Each row of a before or after table is a point. The points were changed in one or more steps. Then noise was added and the rows were shuffled. The steps act on how far a point lies along the listed directions, d1 being the first. Write out the steps. A step turns or swaps two directions, mirrors them in a line or flattens them onto one, adds a multiple of one to another, or multiplies one. Angles are multiples of 10 degrees, from the lower direction toward the higher: turns from -170 to 170, lines from 10 to 170 but not 90. Use the fewest steps. Two steps may share a direction if one is a turn and the other turns, adds or multiplies; they go together, in the order done. Otherwise the lowest direction goes first.

Directions:
(1): [-42  -8 -49]
(2): [-47  23  37]
(3): [ 13  60 -21]
Before:
[[-13 -23  18]
 [ 16   7  44]
 [-33 -16  -7]
 [ 33  12 -28]
 [-13   6  31]
 [ 34 -58  25]
 [-28  -8   7]
 [-44  -5 -19]
 [ 41   4  23]
 [-40   8 -21]]
After (10 x 3):
[[ 27  12 -32]
 [  5   2  -7]
 [-16   5  17]
 [-15  -7  18]
 [-20   6  25]
 [-10 -15  13]
 [ -7  10   6]
 [ -8  -3  11]
 [-12 -24  17]
 [  5 -61   0]]
Steps: flatten d1 and d2 onto the line at 100 degrees

Directions:
(1): [ 17 -44  -1 -60]
(2): [ 44  20 -59   0]
(3): [50 30 48 -9]
(4): [ 32 -51   7  46]
Before:
[[ -3  16   9 -16]
 [ 20 -14 -12 -26]
 [-11  -7   6  23]
 [-60 -12 -16  -4]
 [ -1 -12   6  49]
 [-10 -24 -18  15]
 [-19  29 -23   7]
 [-11  30  -9 -27]]
After (8 x 4):
[[-59 -12 -16  -3]
 [ -8 -12   7  15]
 [  4 -21   2  34]
 [ 13  -6 -12 -12]
 [-10 -26 -17  14]
 [ -2  17   5 -14]
 [-10  30  -8 -27]
 [-17  18 -25  -3]]
Steps: multiply d1 by 0.4

Directions:
(1): [-27 -13  26 -58  30   6]
(2): [-7 -7 37 46 47 -1]
(3): [-13 -57  -2   6 -15 -47]
(4): [-29  -9 -60   8  34  12]
Before, 9 rows:
[[  4  -1   4 -19 -14  -2]
 [-15   8 -16 -32   8  17]
 [  2  30 -14  -8   5  20]
 [  6 -12 -14   8   2  -5]
 [ 32  12  52  -1 -53 -14]
 [ -1  -7 -13  13  -4   4]
 [  7  11 -24  -4 -10  15]
 [ -9  -9 -18  10  -1  -2]
 [  0  14  -7 -12  21  27]]
After (9 x 6):
[[ 12   6  18  23   7   7]
 [  2 -20  -5  31  15  -6]
 [ -7   5 -15  34  20   9]
 [ -4   8   1  -6  17  13]
 [-25  -3  43 -60  26  13]
 [  9  10  -2   9 -18   3]
 [ -2  -4  15  31  16 -10]
 [ 10   2   6   6 -15   5]
 [ 18   4  -2  -1 -11   3]]
Steps: turn d1 and d4 by 90 degrees; turn d2 and d3 by 120 degrees

Directions:
(1): [ -6  17 -24 -31  -5  43  29 -34  -8]
(2): [ 14  19 -16 -17   8   7  -7  45 -50]
(3): [-34   6  31  -4  50  12 -20 -14 -17]
(4): [ -7   8 -31  18  14  38 -27  24  38]
(5): [-23   7  -6  60 -17  11  14  -6 -31]
(6): [ 52 -26 -10  19  26  12 -11 -27 -16]
Before:
[[-37 -18  10  29  28   4 -34   2  56]
 [-48  -8  32   5  11 -24   4  -1  22]
 [ 32 -15 -18  -8   9  12  19 -40 -56]
 [ 27  -9  -2 -25  -5   0 -13  -9  -3]
 [ 36  -5 -13 -10 -14  -9  17 -15 -41]
 [ 35   6 -13 -44 -14  28  17 -31 -13]
 [-11   6  -9 -26  22   8  -4   0 -17]
 [-32 -16  40  -5  51 -19 -45   4  34]
 [ 11   2  -6 -11  17   6  11 -27 -20]
 [-30  15  14  18  19  -4 -37  28  16]
 [  4   6  -6 -18  12  27  13 -29 -20]]
After:
[[  9   5 -18  -7  -7  26  22 -26 -20]
 [ 30 -15 -13 -14  18  12  15 -42 -55]
 [-22 -20 -15  55 -13   0 -14  10  56]
 [ 17   3 -16  -1   2   5  18 -24 -21]
 [ 26  -3   5 -32  18  -5   3 -21 -40]
 [ 33   7 -11 -46 -10  29  15 -31 -13]
 [ 30  -7  -6 -20 -14   0  -9  -7  -4]
 [-17  16  -7  42 -16  -7 -21  35  15]
 [-35 -10  10  28 -26 -29  21   6  22]
 [  1   5 -31  -4 -16   4  14   7 -17]
 [  3 -19 -18  59 -49 -29   2  21  35]]
Steps: mirror d3 and d5 in the line at 60 degrees

Directions:
(1): [-46  22  19  43  -8  20 -46  -8 -42   4  16]
(2): [ 10  25 -14  27  34   9  49 -23 -25 -51  21]
(3): [ -1 -29 -28 -26  59  31 -44  13   1 -17  20]
(4): [ -7   2 -11   9  -9 -32 -34 -60  50 -29  11]
Before, 8 rows:
[[-26  14   7  28  29  41 -43 -12 -42  -4  22]
 [ 22 -13  -8  -4 -21 -29  17 -10  33 -28  -3]
 [ 25  -4  -8  -3 -29 -42  56 -18  23  19  -8]
 [  5   0   8 -10 -30 -28  -2  -4  31  18 -26]
 [-12  -5  -4 -15  10   8 -44  13  10  10   1]
 [ -8  -9  16 -28 -49 -34  -4   2  59  44 -40]
 [ 22 -13 -14 -26  19  13   2  22 -11  17  -8]
 [ 23 -22 -23  -8   6 -13   4  -8  26 -12  -3]]
After, 8 rows:
[[  4 -20 -12 -28  10  -7 -33   5  32   7 -11]
 [-26  38  30  50 -18  15  -9 -22 -44   8   6]
 [ 23 -25 -19 -16   1 -16   1  -5  35 -34   6]
 [-10 -38 -13 -53   8  -4 -46  15  59  28 -21]
 [ 24 -14 -15   0  -9 -21  17 -13  26  -6  -9]
 [-13  17  16   5 -33 -14 -11   2  10  21 -12]
 [ 22   3   2  -9 -13  -5  26  14 -14  25 -20]
 [ 24 -40 -42 -34  43  -6   3  -2  24  -3  15]]
Steps: multiply d3 by -1

Directions:
(1): [ -7 -14 -54 -22  32 -24 -53  16  34 -43 -29  15]
(2): [  7   6  27  12 -34  24 -27 -60  47  -7 -51 -23]
(3): [-26 -59   4  -5  24   8  44 -19  41  30 -11  50]
Before (12 x 12):
[[ -3 -16  19   7   4  10  31 -23   7  28   0  21]
 [  1  29  12   6 -26   7   2  -2 -29   4  10 -27]
 [  8  22   5   3  -2  -5  -3  13 -36  15   6 -11]
 [  1  -2   7  16 -10  21  18 -22  14  19  -3   6]
 [ -9 -19 -21   4  17  -5  18  13   5  19  11  24]
 [ -5 -11  -3  -8  11 -23   2  12  13   4   3   6]
 [-19 -13   2   6  12  10  60  29 -21  11  44  11]
 [-11 -24 -17  -9  20 -11 -10  10  18  -9  -2  15]
 [-17 -20  24   0   2   1  40   2   3  25   5  13]
 [-15   1   7   2   5  -1  24  16 -27  22  37  22]
 [ 17   1 -15  -1   0  -3 -36  -1   8 -34 -17 -22]
 [ -7  -4 -44  -8  20 -24 -22  39 -17 -35   0   8]]
After:
[[ 12  25  -6  12 -14  11  -9  -6  -5  -3   2 -14]
 [-15  -4  -7  -5   5  -3  25  17 -20  11  19   8]
 [ -7 -14   0  -3  16  -6  17   5 -11  25  -2  19]
 [ 14  20  15  11 -15   7 -15 -26   2   0 -13 -14]
 [-18 -22  20  12 -11  31  29 -33  42   0 -18   1]
 [  9 -12 -19  -5  19  -9   0  25 -17 -14  16  -1]
 [-16 -12  17   5  -7  13   6 -28  22  18  -9  22]
 [ -3   6  28   3 -19   6  -4 -19  17  -1 -21 -19]
 [  0  -6  -1  13 -11  12  -7 -27  30   9 -21  -1]
 [  0  -6  10  -2  -4 -14  -4  -6  22   3  -9  -5]
 [-20 -37 -15   0  13  -2  15  -1  16  -4 -17  28]
 [ -3  -8   4   1  -2   1 -16 -11  19  -6 -11  -6]]
Steps: multiply d1 by 0.4; turn d2 and d3 by -110 degrees

Directions:
(1): [-23   9  16  12 -30   5   6 -23   9  55  42   9 -20   0]
(2): [ 12  20 -16  15 -32  30  -4  12  27 -29  -2 -26 -50  12]
(3): [  8 -28  46   1 -27   3   6 -11  -4  15 -60   2 -16  -1]
(4): [  2  12   3  14  -7 -59 -23 -23  37   0  -8 -38  13   2]
(5): [-37  20  19 -23  -3 -12  -6 -19 -51 -26   5 -28 -23  -9]
Before, 8 rows:
[[  9  18 -15  -6   0 -47 -16  -5  28 -25 -16 -35   5   1]
 [  6  11 -20   2  10  31  -3   9  14   1  28  21  -6 -10]
 [-30   9 -29  -6  34  26  10  18 -21 -29  18  -1  -5 -15]
 [ -9   6   0 -11 -12 -20 -15 -18  12 -11  -2 -30   5  -9]
 [  6   0 -45 -16  34  -9  -1  26 -13 -18  26  -1  41  -7]
 [  9  -7  22   6  -3 -26 -16   4  16 -23 -46 -23  10   0]
 [ 24   2   7  24 -45  20 -14  -6  59   1 -18 -18 -48  16]
 [-30   5 -14 -11   5   3  23 -12 -27  37  54  36  16  -9]]
After, 8 rows:
[[ -7  -5   0 -13  -1 -19 -11 -17   9   4   1 -13  22 -13]
 [ -3  21 -18 -13   9 -42 -10  -7  12 -11  10 -20  11  -4]
 [ 31 -36   0   0  -5  16  22  15   8  -3 -60  30  13   3]
 [-35  20  33 -14 -30  -6 -18 -37 -23 -10   9 -35 -52  -1]
 [ 27  -6 -47  -7  23   3  -1  38   6 -35  -3  -6  28  -1]
 [-17 -12 -20  -6  46  11  10  18 -15 -25 -12   7  20 -16]
 [-22  21  -3  12  -5 -18 -14  -4  18  12  44 -10   8  -1]
 [  9   3   2 -11   8  22  -8   6  -7 -31 -22   0 -15 -13]]
Steps: swap d1 and d3; turn d2 and d5 by 90 degrees; multiply d4 by 0.7
